Every row gives one point. Before rounding, the points of a table are all equally far from one centre. They may lie mostly on one side of it. Where is the centre, to within rounding?
In the rows, zero is written as 128.

Points (8 x 2):
[[ 93 104]
 [ 87 109]
 [ 91 171]
 [ 91 170]
 [110 180]
 [121 181]
 [162 134]
 [115  96]]
Centre: [119 138]

Points:
[[140 167 189 155]
 [145 151 199 129]
 [168 124  99 130]
 [135 143 160  87]
 [120 166 185 152]
 [154 158 190 162]
 [147 169 124 106]
 [114 121 176 181]
 [154 178 130 118]]
Centre: [141 131 147 140]

Points:
[[125 115  95 153 142  99 132  88  87]
 [121 145 100 161 177  94 204 145 142]
 [121  88  74 195 144  88 160 105 143]
 [171 134 121 125 134  50 156  76 134]
 [131 103 152 139 160 127 134 106  98]
 [103  83 118 178 127 142 200 130 133]
 [149 185 156 147 108 162 144  88 174]
 [106  55 113 143 145  96 134 113 139]
 [156 101 124  91 161  84 160 110 122]
 [183 113 141  92 116  79 147 179 163]
 [136 135 107  92  80  78 103 107 193]
 [118 122 113 161 140 129 128 106  79]
 [161 100 125 176 189 135 135 139 148]
 [196 160 136 186 133 135 133 154 120]
 [148 167 133 184 122 104 156  90 223]]
Centre: [141 131 118 145 112 112 149 130 157]

Points (19 x 12):
[[135  95 183 114 116 145 173 106  82 129 109 191]
 [153  96 144 102  93 116 137  69 121 151  67 154]
 [116  79 119  98 139 122 160  98 127 184  60 142]
 [144 112 172 119  92 149 140 126  89 163  78 204]
 [134 117 167 106 132 133 184 107 115 108  62 167]
 [157 113 151  77 110  95 137 118 153  91  95 148]
 [116 102 167  92 107 125 168 106 148 100  68 172]
 [122  89 141  98  87  99 137  94 126 184  68 164]
 [136 124 160  97 137 137 131  94 123 142  48 174]
 [160 109 146  85 119 134 153  95  97 140 102 202]
 [137  65 113 119  80 178 143 123  88 149 101 179]
 [155  97 175 143 123 161 117  87  92 146  84 162]
 [139  95 130 119  79 158 150 130  96 115  81 203]
 [ 71  92 150  83 134 150 147 119 127 158  95 194]
 [169 168 170 105 108 122 158 116 107 133 113 163]
 [141 117 198  83 121 161 164 118  97 137  98 177]
 [158  91 138 100  94 113 158  72 128 128 122 178]
 [158 128 152 124 143 126 125 111 149 165  94 207]
 [122 116 161 116 101 158 144 162 132 174  69 206]]
Centre: [128 105 142 117 115 136 139 137 127 145 112 143]
